Every row gives one point. To make a cloud, some directions were put in groups of two or more. Within a group, all points are equally far from the middle, so they leave a hole (a ring in 2 directions, a hollow ball in 3). The other directions are filled evenly. Then the cloud was stretched, turned, moved and blurred a little. How many holes are there, and how many directions does each take, smallest first?

Cloud (14 x 2):
[[ 49 -28]
 [ 80  43]
 [ 41  15]
 [ 84  25]
 [  9  84]
 [ 24 -34]
 [-42  73]
 [ 41   6]
 [-21 -33]
 [ -7 -18]
 [-49   5]
 [-10   3]
 [-43 -27]
 [-33  81]]
Holes: 0

Cloud (27 x 4):
[[  -6  -22   29  -66]
 [   2  -14  -73  -30]
 [  48    0   22  -49]
 [  66  -40  -19  -31]
 [  33    6  -59    7]
 [  61   19   -6    9]
 [ -34   62  -24   19]
 [  30 -108    2    8]
 [   1 -107  -47  -11]
 [ -30  -44  -44  -52]
 [ -19   35   80   21]
 [ -28  -12  -33  -59]
 [   2 -108  -45   -8]
 [ -13   -2  -24   54]
 [ -54  -50    4  -24]
 [   7  -39   -8   57]
 [  63  -36   -1  -40]
 [  31 -114  -19   -4]
 [  47  -77  -52  -29]
 [   6   54   22  -50]
 [ -26    0  -26  -61]
 [  12 -101  -15   24]
 [ -21   26  -31   45]
 [ -34   -2  -18   48]
 [ -14   12  -61  -35]
 [  22  -71   54  -21]
 [  36 -105   10    0]]
Holes: 2 (2, 2)

Cloud (57 x 6):
[[  25    7   26   22  -38   86]
 [  63  -86   24   60  -17    5]
 [ -23  -12  -34   63   -6   86]
 [ -32  -39   38   -7   22  -67]
 [ -59    5    2  -26  -61  -67]
 [ -42   76    0  -86  -35  -15]
 [  -6  -48  -10   28  -42 -100]
 [ -47  -36   68  -37  -32    0]
 [ -50   15   11  -79   12  -20]
 [  18    0   24  -82  -37  -26]
 [   6  -53   20  102    0   -4]
 [  33  -18  -39   16   36  -29]
 [ -65   -4   51  -31  -66  -67]
 [ -26   15  -57    7  -23  107]
 [  59  -14   31   40    2   21]
 [ -42  -16  -43   -2   -8  -58]
 [ -57   -9  -51   40  -31   38]
 [ -27   59  -26  -59   35   42]
 [ -28  -42   63   53    1  -69]
 [ -53   62   78  -57  -36  -46]
 [ -21   20  -13   48   21   59]
 [ -27  -21  -16   97  -32   40]
 [  10   40   11   15  -71  -13]
 [ -28   -2   45   21  -76  -91]
 [   4    4    1  -92  -31   30]
 [   2   -8   -7  -12  -23  116]
 [  20  -34   60  -59   -4    3]
 [ -67   29  -10  -59  -48  -24]
 [  63  -15   44    4  -16   15]
 [  -6  -40  -16  -30  -21   89]
 [   1   50   -4  -72   29  -30]
 [ -63  -36   40   17  -23   15]
 [ -16    9   66   53  -62  -51]
 [  -9  -42  -49  -28   19   31]
 [ -85   32   13  -31  -42   14]
 [ -31  -68   79    5  -46  -44]
 [ -11   34   21   63   -6   29]
 [  24   28    3   17   23   74]
 [   1   42   -4  -38  -54   85]
 [   1  -67   -9   -1   18   55]
 [ -30  -36   -8   12  -37 -100]
 [ -41   -7   14  -15   39  -22]
 [ -17  -26   60   53   -5  -92]
 [   6  -60    1   29  -73  -70]
 [  -1  -90   12   71  -73  -32]
 [  21  -59   58  -32   -1  -54]
 [ -36   13  -70   -8   18   51]
 [  -2  -89   43   62   -4   -8]
 [  -5  -46   36   71  -23  -98]
 [ -28   29   15  -42  -65   72]
 [ -41  -81   32   36  -17  -37]
 [ -28   22  -41  -61  -49   -9]
 [  14  -12  -58   59   11  -26]
 [   8  -48   72   22   11    4]
 [ -30  -65   -5   21   16  -36]
 [  -6  -16  -53   46   15  -42]
 [  -7   51  -40   14  -40   86]]
Holes: 1 (6)

Cloud (93 x 9):
[[ -31  -55  -60    2   25   22   -6    4   21]
 [ -42  -11  -30  -35  106  -83   14   15    6]
 [  23   34  -66  -18  -37   19   23  -20  -77]
 [   7  -55   26  -25   32  -60   22  -81  -49]
 [ -12   34  -52   -8    3   62  -18  -30   -7]
 [  54    5   -7  -12  -13  -22   28   21   10]
 [  15   41  -56   74  -93   19   -8  -14  -58]
 [  23   64  -52   33   -4   92  -18   32    5]
 [  -8  -18  -29   49  -12  106   20   18  -37]
 [ -20   15  -29  -67   19  -14  -36  -26    0]
 [ -56    0   -9 -103   31  -76   -3  -77   -6]
 [ -21   -2   33  -60   22  -83  -13   21   58]
 [  76   24  -32  -22   78  -44    0   44   27]
 [   7  -31   -6   24  -32   77  -19    8   30]
 [  23   -7  -65   42   29   20   -2   52  -26]
 [  -6   22   52  -17   33  -27   -6  -24  -58]
 [ -42   24   16  -78   62  -91   53  -72    7]
 [  10   31  -52   44  -13   44   34  -45  -28]
 [  -7  117  -26   -2   59   -5   10   72   17]
 [  57   23   -3  -67  -15    5   39   15  -16]
 [ -50   42  -27  -80  -12   -2    5  -51  -44]
 [  -2   21   -3  -55   91   13   20  -75    7]
 [  27  -59    1   26  -13  -28   59  -19  -48]
 [   5    3   -6  -37  -71  -35    6  -12   12]
 [ -49   -4  -43   -6   45   38   24  -69    3]
 [  36   33  -54   16  -11   20   -6   81  -25]
 [ -19   88  -35   -1    2   23   -3   71    1]
 [ -20   56   15  -23   37  -67   70  -12    9]
 [  -9   -9   46  -30   -7  -55   39  -26    0]
 [  10   -4  -50   84   11   10   19   -8   25]
 [ -26   -1  -71  -48   54  -15   13  -42   42]
 [  11   10    1  -37  106  -76   21   38   73]
 [ -32   33   67  -56   32  -29   18    2  -13]
 [  26   51  -43    6    9   -6   38   27  -55]
 [  -4   42  -30  -54    2  -28   71 -119   16]
 [  13   48   16  -15   58    3  -37  -40    6]
 [  36  -13  -48  -16   56   46   45   31  -53]
 [ -54   21   60  -24   33  -22    3    7   79]
 [   0  -31  -32   18  -66   51   15  -28  -30]
 [  33   34  -48   -8   35  -61   27   68   13]
 [  17    6  -40   36  -21   -1   17   70   41]
 [ -55   25   10  -84   77  -15    2    5  -29]
 [ -69  -32  -28  -24  -34   10   24  -55  -36]
 [ -41   76  -31  -90   42  -58  -21   26   15]
 [  89   -5   -7   -5  -13   53   21  -43  -18]
 [  16  -15   32   14  -12   27   55 -118  -39]
 [ -25   -2   -9   -1    1   54   32   80   42]
 [ -22   63   33    3   22   15  -39   34  -52]
 [  93  -18  -51   14   51  -38   -3   72   -3]
 [ -30   83   32  -54   -5    1  -12  -90  -21]
 [ -33  -51    0   13  -96   -6   37  -68  -78]
 [ -36   -8   24  -41   65  -88   -8  -11  -37]
 [ -14   26  -49   58   30  -21  -14   35  -26]
 [  12  -17  -23   15    9  -21   61  -54    7]
 [  19   59   46  -39  -43   -9   -1  -19  -25]
 [   2   35  -25   32   67   43   35   23   26]
 [  46  -19  -28  -13  -16  -15   10   80  -21]
 [  79   22  -26  -21  -22   53   -3   41   37]
 [  10   42   41  -11  -69  -13  -11  -61  -78]
 [ -35  -50  -34   23  -59  -15   32   -5  -63]
 [  44  -59   -6  -34  -35   62   30  -62   -1]
 [  53   54   -3   19   57  -26   21   58  -31]
 [ -15   29   16   -4  -12  -18   72  -99   52]
 [  -6    9  -25   41   63  -61   37   78   45]
 [  18  -35   13  -15   18  -87   -3  -86  -47]
 [   9   49   42  -85   85  -22    2    2   47]
 [ -10   -6   48    0  -56  -41   31  -89  -60]
 [  34   67   10    9   77    9  -19   -2   80]
 [  25  -21   23   29  -54  -29   12   26  -60]
 [   1   32  -19  -39   21  -64   -7 -121  -46]
 [  26   18  -27  -47   67  -20   46  -40  -61]
 [  25   -3   22  -66   28   46  -33  -43  -15]
 [ -46  -18   -3   24   10   34  -17   11  -13]
 [ -47  -24   48  -68   13  -86   48  -63   -1]
 [ -61   47   21    7   19  -19   12  -90  -32]
 [  41  -54  -35   -8 -103  -59   23 -106  -33]
 [ -54   44   16  -98   68  -19   -2   -3   -6]
 [  28  -57   28  -29   40   27   67  -69  -50]
 [  56   38   14   -1  -29  -14   20  -28    5]
 [  41    2   37  -10   28  -43  -13   59   59]
 [ -32   67  -22  -36   46   52  -25   34   46]
 [  40  -77  -54   56  -32   55    6   -1    3]
 [   8   18   45  -30  -17  -23    5   23   -4]
 [ -34   39  -11   42   36   43    2  -69  -36]
 [ -18   17   33  -70   49  -66   21  -66  -80]
 [  29  -39  -43   25  -17  -20   13   68    7]
 [ -12  -28   14   77  -10   35  -29   97   -3]
 [  64    9    1   68  -96   -2  -17  -28   -9]
 [ -74   28  -35  -96   33  -23   31 -116    8]
 [  -8  -99  -77   57    1   35  -13  -39  -22]
 [ -19   69  -58  -17    2    4  -33    3   49]
 [ -15   58    8   20   49  -33   -5  -38   10]
 [  38    0   16  -23  -35   -3   29  -12   -1]]
Holes: 1 (3)

Cloud (87 x 9):
[[-34  44  66 -28 -23 -61  13  19  34]
 [  4   2  76 -59  37 -20   1   4  45]
 [  8  -8 -48   5 -59  50 -47 -19  -2]
 [ -5 -21 -29 -96 -40   7  13 -31 -32]
 [ 12  76  -1 -36 -53   4  76 -34  -5]
 [  9  32  30 -22  20 -68   6  52 -13]
 [  5  39 -22 -49  -8  89  18 -40  50]
 [ 87  53  44 -34  -9  17  24 -75  -8]
 [ 63 -60   7  60   4 -69 -52 -54   3]
 [ 13 -71 -59 -56 -50 -14 -62 -13  17]
 [ -1   6 -28   6  88  46 -25 -39 -34]
 [-65   1  -3  51  15   3  46 -37  -5]
 [ 32   3  26 -30  56 -35 -69  45   9]
 [ 52  21 -48 -36 -50  -8 -53 -75  17]
 [ 33 -30 -26  54   0  39 -48  23  27]
 [ 40  29  15  20  19  94 -36  -5 -12]
 [-46 -28  16  21   1  39 -56   7  17]
 [ 12 -39 -41 -42 -70 -34 -18 -64  11]
 [ 52 -59  30   1 -57  17  20 -35 -39]
 [-45  40  20   6  73 -25 -26 -45  19]
 [ 53  10 -55 -34 -27  78 -20 -68  10]
 [ 92 -73   4  38 -16 -39 -19 -45 -24]
 [ 50  -4 -61  14  31 -32 -73 -25  41]
 [-21   6  -5  31 -10  25   7  18  93]
 [-14  16 -13 -20  29  72  16 -55  67]
 [-17  -1  36 -45 -56 -50   4   4  63]
 [ 60 -17  -1 -38  41  50 -13 -37 -75]
 [ 20 -33  -2 -57  33  81  16 -37 -34]
 [100  39  59 -39   3  12  -8 -68 -15]
 [ 59  -6  -4 -36   5 -34 -21  -1 -77]
 [ 48  10 -46 -61 -55  84 -14 -26  22]
 [  8  -7  36  -6 -69 -18  62  42   3]
 [ 48  38  47  34  -4  17 -62 -12  32]
 [-59 -51 -22 -13  48  23 -41  54  -1]
 [-12  34  25 -27  -9 -76  -6  52  27]
 [ 55   4  80 -36 -35  72  11 -36 -34]
 [121 -28   4 -30 -23  13   1   6 -32]
 [ 45 -69  -4  45 -12  57 -19 -34 -42]
 [ 10  15  70 -37 -89  30  28  18  28]
 [-57   0 -49  11 -16 -64  23  -6  38]
 [-22  40 -55 -13  -5  37  36 -25  62]
 [ 19  58  23   4 -35 -63 -30  11  24]
 [ 11 -69  -6  21  30  41 -84 -37  31]
 [ 10  -3  37  54 -46 -16   5  15 -29]
 [ -9  23 -15  63  -9  26  76 -20   4]
 [  4 -35 -45 -81 -48 -12 -56 -29  -6]
 [ 78  41  32 -69 -33  79 -11 -14 -71]
 [ 83 -39  -3  16  36   7 -82 -50  56]
 [-73   4  40 -66  31  38  -1  28  53]
 [ 21   7  42  -1  77 -27  48 -10  16]
 [ 70 -33  10  19 -74 -50 -23 -27 -44]
 [ 85 -39 -34 -48  16 -26 -63 -16  41]
 [ 16  -5 -48  83  64 -48   8 -39  19]
 [ 46 -35 -86 -14 -52  29 -22 -28 -35]
 [ 12  20 -36   9 -14 -40  73   2   3]
 [ 31 -35 -22 -37  40  73  41 -21 -20]
 [ 35  -9   7  32 -11 -43  18 -28  87]
 [ 36   5 -54 -73 -64   1 -53 -42  13]
 [ 35  31  -5 -93 -76  31  33 -35 -57]
 [-43  19  18 -49  46  -4 -68  29  23]
 [ 82 -34 -16 -33  10  62 -25  20 -56]
 [ 34  21 -10   6 -70  33  -4  16 -56]
 [ 29 -34  70   0  22 -12 -52  24 -33]
 [ -9 -11  -4  13 -21  -8  10  62  72]
 [-27  14 -69 -18  48  25 -20  28  12]
 [-19 -42  48  35  24  28 -45  32   4]
 [  4   9  11 -40  43 106  24   6  40]
 [ 70  42  29 -86 -63 -31  27 -11 -15]
 [ 18  25  36 -94 -44 -50   3 -21  18]
 [ 48  43  97 -74 -36  66  19  -6 -11]
 [ 32 -24 -37 -51  -8  10 -82  42   8]
 [  1   6 -38 -53 -30  49 -40  37 -38]
 [-43   4  13  20 -47  47  30  38  46]
 [ 53  -3 -80   7 -25 -24 -42 -62  -1]
 [ 47 -38 -18   6 -18  53 -64 -58  55]
 [-10   7  20  35 -27 -82 -38  -7  31]
 [ 54   8  49  23 -18  34 -74 -25  25]
 [  3  -5  -9  68  21 -65  -5   1  82]
 [ 10 -58 -20 -72  13 -26 -75 -28   6]
 [ 35 -72 -96 -19  -1 -16 -45 -31 -12]
 [ 47 -20  31 -75   3  44  41  21 -47]
 [ 58 -58  12  -6 -56 -69 -39 -48  16]
 [-24  61  71 -65 -15 -39  11  27  39]
 [ 39  -3  33 -84  40  27 -45 -18  50]
 [-79 -47 -10  36  58  34  -6  19  51]
 [-77 -43 -13 -29  47  48  32  36  17]
 [ 13 -72 -38  26  21 -84 -59 -35  -2]]
Holes: 3 (2, 3, 4)

Cloud (91 x 9):
[[ -31   50   28  -23  -36   52  -73  -21   17]
 [ -33   35   42    8    2   64  -59  -36  -15]
 [  45  -53  -22  -14   14   39   43   47   68]
 [  -4  -32  -82  -38  -44   47  -19   16   -6]
 [  38  -61  -32   28  -61  -29    4   20   73]
 [ -49  -54   -6  -36  -17   62  -22   51   -6]
 [  42  -56   53  -14  -45  -21  -18    1  -17]
 [  -8   19  -35   54  -50  -91  -40    0   26]
 [   3  -22  -55   12   -5   30  -41  -22  -43]
 [  20   27  -22  100  -38  -19   17   31   31]
 [  45  -50   47   43  -13  -41  -17    5  -25]
 [  31   67  -53   37    6   61   29   23  -22]
 [ -33  -48   11   31    6  -14   14   77  -16]
 [  -1   39   12    5  -24   12   20   -9  -76]
 [ -15   23    3  -23   67   41  -15    0    9]
 [  -7   19  -54    2  -12  -32   27    8   22]
 [ -74  -52   15  -16   -8  -30  -53   25    0]
 [ -42   20  -56   10  -16   85   -5   42   63]
 [   5  -48   19   40    6  -17   40   72   27]
 [ -46   52   52   77  -14   17   19   13   -9]
 [ -15   41   -1   45   -6   64   38  -47  -24]
 [ -19   12  -44   49  -26   29   74  -20   -1]
 [   2   -2  -30   66  -48   -5   74    2   34]
 [ -32   -6  -42   24   48    8  -75   37   20]
 [  77   41  -11   32   59   35   11   14  -16]
 [  -9    5  -39  -22   -6   34  -59  -70   -2]
 [ -30  -23   10  -30   -2   38    2   92    0]
 [  -8  -91   19  -25  -38    7    0   17    2]
 [  48   22   -8   24  -52  -51   10   29   47]
 [  82   44   25  -11  -23   27   -2  -63   10]
 [  29  -14   -2   59  -79  -35    5  -42   51]
 [   5  -15  -44  -50  -16    5 -121   49    7]
 [ -10    3   53   51    3   21   -6   55   69]
 [  -8   -2   20   71  -27   -1   54   53   43]
 [  16  -18  -36  -53   13   36   49   13   -9]
 [ -47    8  -86   20  -32   42    2   37   57]
 [  16   10  -10   62  -74  -13   19  -59   20]
 [   2  -23   34    9  -52   34   52   37   15]
 [  50   35  -53   68  -15   31   34   -9    5]
 [  14   26   25   52    3  -90  -27   19    2]
 [  10   -5   47  -40  -37    5  -87   19   -6]
 [  31   -8   85  -38  -14    3  -16  -37   10]
 [ -29   37   26  -10  -47   20  -16   18   59]
 [  94   16   52  -20   54   42    5   -5   32]
 [  63   15  -34   11   36   76   -9   30   47]
 [ -32  -60   59    5  -16  -26  -55   14   26]
 [  36   -2    9  -72   28   73   -8  -17   -4]
 [  31  -25  -27  -11  -27  -77  -42   20   65]
 [ -21  -30  -21    2    2   39   73   37  -32]
 [ -31   -8  -57   59  -98  -29  -22   30   33]
 [  18  -55  -46    8  -26    6   23   12   90]
 [  -4   83   -2   61  -42   52  -15  -29   39]
 [  37   24   -6   46  -75  -20  -73   34    6]
 [  36   22   69  -24   12   13  -71  -29  -38]
 [ -43  -48    5  -23   16   56    2   77   -3]
 [  23   14   26   60   70   41   12    7  -31]
 [  42    0   -1   -4  -48  -57  -15  -72  -42]
 [  16  -23  -52  -51  -44   66  -39   21   27]
 [  63   -6  -11   29  -19   18   99  -26  -16]
 [   0  -13  -44  -33  -35  -22   40  -35   13]
 [   0   39  -64   -8  -15   25  -34  -64    6]
 [   9  -12  -34   20  -19   45  -15   55   95]
 [ -20  -69   33  -31    2   61    8   29   20]
 [  15  -38  -32   23   27  -14   28   72    2]
 [  -3  -35  -64  -59  -50   12  -23   12  -16]
 [  61   17   13   80   20  -48    6  -51   30]
 [  23   53   44   11  -42   15   20    0  -12]
 [  59    4   29   39  -36  -78  -57  -35   64]
 [ -34   12  -57  -21   -9    9  -95  -38  -13]
 [  43   13    0   49  -48  -62  -26  -81   17]
 [  16  -28    3   66    1  -38   25   62    9]
 [ -17  -46   11  -43  -35   14  -58  -38   46]
 [  27   21    9   67   31  -29   51  -40   10]
 [ -57  -14  -61  -27  -44   34  -57  -13   27]
 [  51   14   30   25   15   17 -101   45    1]
 [  26   60   24   52   31  -40    3   -3  -18]
 [  19   24  -16   16  -24    7  -95  -11   85]
 [ -13  -32   40  -32  -53  -20  -64  -33   36]
 [  79  -33  -14   59  -52  -41   23  -21   31]
 [ -29   41    0   -1   26   26   18  -43  -50]
 [  39   33   26  -12  -29   26  -23  -46   66]
 [ -43  -37   -6   21   23   27   60   28  -29]
 [  15   18  -63  -14    6   78   42   12  -21]
 [  14   26  -98   41  -15   44  -18   12    8]
 [ -38  -28  -24  -62  -27   33  -10   45  -32]
 [  36    5   50   48    2  -20  -44   37  -39]
 [  40   17    1  -17   51   15 -109   57   11]
 [  10   47   33   12    9  105   -9   38  -10]
 [ -25  -45  -36   19   26    1  -50   72   37]
 [  15  -21  -17   46  -36  -99  -22  -21   39]
 [  25  -49   19    0  -29 -106  -61  -13   39]]
Holes: 3 (2, 3, 3)
